Each row is a point. Each copy is the shape, with its points in the same order, turned, moved and blurred by noise. Say if it was mirrored as well.
(in the rows, 100 means zero)

Shape:
[77 112 79]
[78 84 165]
[104 117 94]
[124 118 82]
[101 147 114]
[66 84 133]
[145 68 107]
Copy 1, 7 rows:
[79 119 66]
[74 72 148]
[98 132 91]
[115 147 91]
[71 149 111]
[74 77 107]
[151 114 117]
Copy 1 is: only turned
Copy 2:
[104 128 114]
[49 56 113]
[99 115 84]
[114 118 67]
[68 128 72]
[75 77 127]
[129 61 62]
Copy 2 is: mirrored

Shape, 9 rows:
[90 170 104 95]
[120 86 100 143]
[82 47 101 98]
[144 85 151 130]
[118 102 88 65]
[124 123 96 123]
[98 96 94 47]
[82 85 68 102]
[148 129 108 77]
Copy 1 (9 x 4):
[47 53 94 89]
[106 118 96 142]
[112 162 95 89]
[121 109 152 140]
[116 89 88 66]
[95 79 93 126]
[108 102 93 44]
[96 128 59 91]
[120 56 112 90]
Copy 1 is: mirrored
Copy 2, 9 rows:
[121 171 92 76]
[88 93 114 137]
[66 56 79 96]
[111 79 158 114]
[134 88 71 89]
[120 120 108 129]
[124 88 62 62]
[79 92 55 112]
[149 115 110 96]
Copy 2 is: only turned

Shape, 9 rows:
[121 77 130 119 145 70]
[56 71 88 84 112 50]
[129 90 157 106 74 130]
[140 131 89 70 53 131]
[95 101 93 65 100 124]
[92 119 90 131 91 72]
[80 99 98 74 151 108]
[75 123 87 83 82 57]
[117 87 76 110 145 121]
Copy 1:
[115 78 122 166 106 102]
[43 73 111 136 131 44]
[117 102 134 103 46 100]
[104 119 85 43 89 99]
[67 92 115 84 120 102]
[80 135 78 144 102 82]
[69 83 134 118 147 113]
[61 121 96 118 120 46]
[76 80 97 137 127 133]
Copy 1 is: only turned
Copy 2:
[90 91 138 131 147 75]
[32 62 107 99 98 84]
[130 120 166 122 75 116]
[134 144 105 72 48 94]
[90 117 97 84 85 125]
[69 118 107 131 79 58]
[62 115 96 97 133 123]
[45 111 110 84 71 64]
[105 109 78 127 130 105]
Copy 2 is: only turned

Shape (12 x 8):
[106 125 102 110 111 93 99 126]
[89 108 118 116 67 93 83 94]
[83 113 84 84 68 120 104 110]
[79 116 110 129 119 146 195 86]
[88 94 104 98 83 162 85 95]
[76 97 92 133 113 96 93 85]
[81 91 92 122 94 110 94 96]
[88 104 108 129 118 91 96 93]
[93 100 102 85 107 102 103 91]
[132 107 83 95 115 100 98 96]
[77 109 118 83 121 95 103 105]
[82 128 96 112 114 135 93 79]
Copy 1 (12 x 8):
[116 115 80 103 97 101 78 109]
[80 83 94 106 89 90 74 73]
[87 94 101 85 71 126 105 86]
[121 55 19 49 114 166 107 101]
[84 62 128 96 97 151 81 92]
[69 88 66 119 109 109 98 104]
[80 78 84 119 96 114 97 102]
[87 89 68 111 118 96 90 106]
[92 95 98 90 118 108 114 95]
[121 113 94 120 113 114 112 84]
[88 104 92 68 120 100 97 108]
[73 100 83 102 123 151 83 88]
Copy 1 is: mirrored
Copy 2:
[116 117 90 99 120 102 105 120]
[124 113 71 105 98 138 105 77]
[90 107 73 91 83 122 76 109]
[58 66 132 146 65 134 130 151]
[94 74 79 117 107 154 59 104]
[92 101 88 137 124 108 110 80]
[96 95 76 128 105 120 94 85]
[103 98 92 128 125 113 116 88]
[92 88 98 90 113 115 96 94]
[114 98 121 98 120 92 75 99]
[92 90 87 86 124 115 121 104]
[75 108 98 121 127 138 86 99]
Copy 2 is: mirrored
Copy 3, 12 rows:
[112 102 82 113 88 108 101 126]
[100 80 109 116 71 92 81 82]
[101 96 82 81 77 72 118 84]
[63 133 128 105 69 132 190 107]
[93 142 111 86 88 66 101 70]
[92 103 93 123 107 128 101 74]
[94 102 97 114 102 100 108 71]
[96 99 103 127 102 127 98 90]
[102 94 110 85 106 106 103 97]
[142 102 104 96 110 112 111 107]
[81 95 103 84 103 115 90 116]
[101 134 93 93 84 123 100 80]
Copy 3 is: mirrored

Shape (12 x 9):
[104 104 75 60 96 113 107 102 64]
[125 81 96 115 120 139 43 124 87]
[152 125 74 56 100 111 93 78 68]
[107 108 74 73 128 57 82 76 73]
[91 136 91 108 123 110 79 107 84]
[95 80 121 99 107 99 79 156 63]
[61 89 137 98 62 65 112 58 101]
[91 86 133 89 133 127 69 125 133]
[39 88 93 95 72 60 119 58 86]
[64 102 132 98 105 70 118 48 67]
[81 57 128 148 128 66 141 102 114]
[116 107 107 113 100 99 66 167 92]
Copy 1 (12 x 9):
[113 110 91 94 83 55 119 117 95]
[142 72 123 137 92 91 85 122 150]
[114 131 100 93 45 42 104 99 122]
[105 137 117 117 93 44 67 92 82]
[103 130 126 140 101 84 108 129 117]
[135 70 129 123 91 102 96 144 76]
[36 97 111 97 103 118 93 75 63]
[117 86 158 91 126 116 87 125 136]
[46 109 83 111 128 90 97 79 50]
[54 109 136 121 105 80 113 67 57]
[122 110 136 121 136 150 99 58 56]
[140 98 121 127 79 123 79 157 106]
Copy 1 is: mirrored
Copy 2, 12 rows:
[100 104 45 75 106 108 93 100 67]
[90 106 87 94 86 161 80 111 136]
[141 113 36 76 77 101 85 77 80]
[103 128 53 68 74 61 104 108 106]
[113 136 76 101 121 109 95 120 110]
[72 104 87 95 77 135 92 157 78]
[92 78 118 86 106 29 57 121 74]
[104 82 113 59 135 133 99 133 133]
[61 95 99 91 127 21 69 106 69]
[92 112 126 78 102 29 82 102 66]
[65 71 148 123 111 73 141 116 108]
[102 103 77 117 89 145 94 167 113]
Copy 2 is: mirrored
Copy 3, 12 rows:
[124 100 59 79 95 113 88 97 50]
[101 82 71 109 156 75 84 123 104]
[162 113 51 71 103 104 81 68 80]
[108 126 74 47 92 66 118 68 63]
[85 122 105 82 122 111 94 92 80]
[101 84 89 77 115 99 123 158 64]
[113 53 143 63 48 98 125 70 84]
[83 58 81 85 149 122 120 111 112]
[87 66 124 71 46 90 112 61 41]
[118 85 143 74 77 91 138 62 46]
[73 66 110 126 66 90 183 105 90]
[86 108 73 77 114 103 104 168 111]
Copy 3 is: only turned

Shape:
[84 126 125 75 112 131 64 139 66 69 81]
[103 95 102 83 81 122 141 68 89 145 127]
[95 108 73 90 87 63 137 129 111 86 115]
[62 109 91 112 116 99 118 102 126 84 114]
[65 77 92 120 85 64 114 51 72 79 93]
[110 60 132 87 62 71 66 132 128 82 87]
[139 91 103 154 116 145 148 99 94 74 129]
[129 141 97 78 77 125 113 68 61 146 109]
[83 126 139 129 104 103 151 66 65 101 67]
[93 124 135 145 104 131 67 58 75 116 59]
[85 131 129 129 88 72 121 127 107 80 129]
[137 137 144 99 49 138 127 82 84 71 75]
[56 60 79 127 108 86 92 122 71 120 71]
[136 65 94 93 90 142 79 84 116 136 102]
[108 131 157 90 132 65 95 99 137 92 82]
[102 64 154 151 87 69 85 84 95 102 89]
Copy 1 (16 x 11):
[129 149 107 105 111 130 100 76 49 87 46]
[79 108 81 70 63 65 127 62 124 111 95]
[113 120 73 103 96 103 138 146 104 123 112]
[100 111 115 99 126 124 123 105 112 114 115]
[105 60 61 126 126 94 99 92 120 80 102]
[124 96 86 64 88 124 53 153 89 105 59]
[144 95 155 118 49 93 137 88 142 94 99]
[76 146 71 106 51 54 108 56 101 99 82]
[104 82 87 152 94 97 109 45 116 139 73]
[87 102 128 139 100 84 48 41 97 100 66]
[101 97 102 127 69 144 113 116 85 130 113]
[92 120 99 140 40 111 102 86 125 102 18]
[125 69 105 89 146 59 98 102 62 109 94]
[104 125 121 49 73 54 73 92 123 85 72]
[122 141 90 106 96 146 51 91 116 156 94]
[124 50 99 103 82 107 39 95 104 115 91]
Copy 1 is: mirrored
Copy 2, 16 rows:
[63 85 132 61 108 100 83 95 69 70 105]
[123 132 114 114 64 96 100 139 112 151 74]
[95 162 72 116 108 82 129 128 83 89 110]
[90 124 67 123 79 98 96 106 117 75 105]
[124 116 72 116 43 83 141 68 76 100 79]
[129 92 89 78 92 60 120 122 63 92 173]
[135 115 91 169 117 118 50 102 75 114 84]
[131 131 152 81 99 97 107 120 115 140 51]
[109 67 93 128 88 109 132 104 93 107 37]
[140 47 116 84 85 85 90 68 116 92 58]
[100 113 105 150 106 69 121 124 91 59 106]
[153 81 139 102 111 141 115 133 64 91 78]
[91 103 47 78 72 36 89 88 75 105 79]
[151 111 103 73 87 86 58 112 110 149 122]
[92 68 101 113 127 96 144 101 134 92 139]
[144 57 89 129 77 46 118 86 80 107 116]
Copy 2 is: only turned
Copy 3:
[132 111 108 110 177 105 84 123 86 142 135]
[116 105 81 109 36 89 106 106 93 130 117]
[58 109 59 94 115 78 103 92 114 90 130]
[62 120 114 99 110 104 75 85 113 111 115]
[49 103 90 93 99 107 127 76 73 161 78]
[63 31 88 148 144 79 101 108 96 127 131]
[113 124 135 115 92 52 121 111 140 98 62]
[139 107 68 74 59 73 92 141 75 141 119]
[79 129 125 72 85 112 139 142 106 163 106]
[102 92 155 79 105 100 92 154 63 171 89]
[54 121 112 98 122 50 104 99 124 132 141]
[107 111 82 119 106 71 109 182 126 168 95]
[69 93 122 107 119 117 124 90 35 97 115]
[130 47 102 129 71 87 79 119 81 105 90]
[77 55 122 66 129 100 90 115 148 147 145]
[56 51 144 114 106 73 138 106 85 158 104]
Copy 3 is: mirrored
